Each row of a before or after table is a point. The points were changed in one or more steps. Then noise was added and the rows were shuffled. The steps act on how far a point lies along the listed directions, d1 being the first. Name the steps. A step turns or swaps two directions, mirrors them in a line or flattens them onto one, adds a multiple of one to another, or multiplies one. Angles are multiples of 10 degrees, from the lower direction toward the higher: turns from -170 to 170, lines from 10 to 170 but not 90. Use the fewest steps. Two steps may share a direction if one is a turn and the other turns, adds or multiplies; they go together, in the order done. Otherwise the lowest direction goes first.
(in the rows, 128 means zero)

Directions:
(1): [144  82 177]
(2): [193 127 106]
Before:
[[100 128  88]
 [249 150  54]
 [109 144 114]
 [116 135 128]
 [187 165  96]
 [164 145  83]
 [237 155  87]
 [136 159 104]
 [161  63 172]
 [120 125 146]
 [146 134 100]
 [150 100 155]
 [119 138 105]]
After, 13 rows:
[[150 120 132]
 [174  98 124]
 [112 126 122]
 [ 96 116 105]
 [102 137 122]
 [140 113 122]
 [125 130 132]
 [216 110 145]
 [151 113 127]
 [223  92 133]
 [127 134 135]
 [172 128 140]
 [117 139 124]]
Steps: flatten d1 and d2 onto the line at 60 degrees

Directions:
(1): [103 167 151 159 102  74 129 196  79]
(2): [139  80 178 138  84 142 133 180 194]
(3): [185 133 157  98  91 185 108 136  64]
(4): [ 83 192 121 116  70 154  81 108 164]
(5): [112 111 210 107 125  80 110  66 117]
(6): [153 169 141 153  92 130 220  92 138]
Before (11 x 9):
[[122 176 138 124  70 158 129 140 166]
 [116 125 167 109  98 128  64 153  88]
 [119  57  95 114 126 176  66 169 202]
 [150 110 187 122 128 124  75 134 116]
 [167  68 102 112 174 178  63 169 121]
 [171  79 118 112 148 200  94 162 119]
 [ 76 122 170 115 126 112 109 102 170]
 [119 122 134 151 105 120 131 187 163]
 [107 129 138  97 141 100  74 144  64]
 [ 81 132 181 166 125  77 104 138 114]
 [ 87 135 151 140 127  57 109 133 129]]
After, 11 rows:
[[110 108 167 142 152  87  90 127 156]
 [112 161 167 146  99  71 153 114 116]
 [121 157 134 108  79 164  88 159 151]
 [133 131 142 151  91 129 149 181 155]
 [112  80  76 158 200 113 126 142 198]
 [ 99 140 181 120 102 125 147  87 158]
 [ 67 138 119 129 159  59 119 128 115]
 [116  71  91 139 187 146 108 155 181]
 [ 97 149 188 171 106  80 138 124 110]
 [ 66 122 141 137 129  78  84 145 146]
 [104  87  88 151 119 145 156 136 249]]
Steps: turn d3 and d6 by -90 degrees

Directions:
(1): [140  29 100 132 168 123 169 129 102  96 186  85 126  92]
(2): [184 145 155 122 179 179 135  98 194 140 181 179 161 100]
(3): [118 134  62 180 148 123 142 114 117 225 116 111 192 120]
(4): [180 188 146 156  99  53 184 135 128  97 134 102 154  76]
(5): [ 81 167 163 109 209 140 178 144  99 155  99 124  78  80]
(6): [119 110  79  79 152  59 178 145 156 122 111 208 134 164]
Before, 10 rows:
[[ 66 110  89  68 129  88 141 141 131 109 111 185  75 192]
 [151 115 138 128 105 114 102 139 125 122 111 130 147 148]
 [137 162 162 143 118  96 196 161  78  87 120  74 105  58]
 [173 124 126 178  70 149  72  84 147 129 155  90 147 125]
 [178 158 167 146 130 121 172 123 177 114 178 129 143  91]
 [150 167 167 114 114  80 143 133 137  68 115 168 129 127]
 [129 131 152 125 160 125 141 152 107  88 114 102 118 131]
 [114  83 145 113 102 179  77 121 128  98 143 130 103 176]
 [154 165 183 130 117 186  87  99 158 153 145 103 152 118]
 [111 139 139 116 151 131 150 147 124  90 133 134  97  94]]
After, 10 rows:
[[130 106 130 162 126 150 123 111 101 173 146  44 163  98]
 [145 114 147 139 160 165 137 115 140 129 164 126 134 111]
 [169  90 115 180  89 123 117  97 111 107 170  47 133  89]
 [120 128 114 127 166 156 135 132 145 133 144 151 127 105]
 [162  87 147 132 127 166 145 133 123  83 175 111 130  96]
 [ 97 214 139  62 142 116 136 119 193 133 101 246  93 181]
 [148 115 148 129 176 152 132 132 136 109 138 125 142 136]
 [143 123  92 184 110 109 149 120 144 174 156  98 171 121]
 [159 180 140 137 126 116 122 107 172 135 115 195 179 145]
 [164 127 148 124 121 115 114 138 134 121 120 136 152 135]]
Steps: add -1 times d6 to d1; turn d2 and d3 by 100 degrees; flatten d4 and d5 onto the line at 130 degrees

Directions:
(1): [128 183 169 214 153 153 129  97 111 161  95 138  85 143 186  78  45 169
 104 143 139 164  95 164]
(2): [162 102 104 124 199 158  97 121 115 181 205  98  77  72 130 116 164 174
  67  79 104  83 119 153]
(3): [118 147 111 120  76 183 146 105  94 167  49 108 115  34 175 120 193 118
 113 138 182 129 152  85]
Before (10 x 24):
[[109 103 109  86  59 186 170 115 104 131  35 126 140  76 153 150 203  70
  124 154 198 147 163  87]
 [ 91 178 133 140  49 159 142 131 116 119  33 144 173 149 168 117 111  92
  165 154 173 133 128 108]
 [119 153  86 137 122 151 133 121 120 161 111 121  85  52 146 140 170 123
  108 103 155  99 117 125]
 [116 124 121 125 128 212 152 102  85 161  93  95  93  43 187 104 141 158
   92 122 166 127 147 120]
 [122 129 134 103 114 128 147 154 125  95 120 123 168 131 127 163 151  95
  151 108 150 126 126 108]
 [116 142 138 141 168 152 107 107 119 158 155  95 100 110 134 125 120 159
   92 106 145 122 124 160]
 [ 97 156 164 165  98 117 156 140 138  84  91 144 167 198 136 140  93 107
  182 182 129 142 106 128]
 [138 107 139 135 196  66  91 150 143 104 221 138 131 223  61 140  79 126
  152  99  88 135 108 149]
 [147 139  92 115 144 172 134 116 140 185 130 103  94  70 155 133 201 133
  103 123 136  88 148 112]
 [ 83 161 133 101  16 136 171 119 116  89   7 151 181  94 166 155 174  60
  196 184 176 177 182  60]]
After, 10 rows:
[[130 128 159 173 195 169 131 109 111 138 159 120  87 139 170  89  39 188
   96 122 120 140 106 179]
 [ 88 209 193 197  69 133 161 102 118 101  12 171 142 165 207 108  52 111
  177 193 161 215 129 119]
 [149 163 119 174 180 171 126 106 143 187 139 116  76 117 173 101 126 166
   97 126 127 111 118 147]
 [124 169 113 185 157 134 130 119 129 160 129 137  72 107 146 118  95 150
   99 104 133 114  91 165]
 [ 98 140 150 130  88 110 156 153 146  74  98 143 185 188 120 161 126  88
  190 178 124 130 118 113]
 [ 91 180 153 170  89 128 133 133 131  99  71 158 174 203 159 106  52 111
  165 152 149 144 111 141]
 [127  78  88  51 121 109 111 149 120 113 164 104 156 109  61 176 223  83
  157 101 135 102 161  68]
 [118 154 143 135 107 155 152 137 106 118  91 125 149 108 165 137 139 110
  141 117 164 136 116 111]
 [123 125 130 121 176 133 101 125 131 141 181  98 117 136 112 136 117 150
  101 101 132 110 124 165]
 [118 151 171 198 122 183 160  89 105 146  41 153  91 151 191  93  67 124
   96 169 181 188 108 161]]
Steps: turn d1 and d3 by -90 degrees
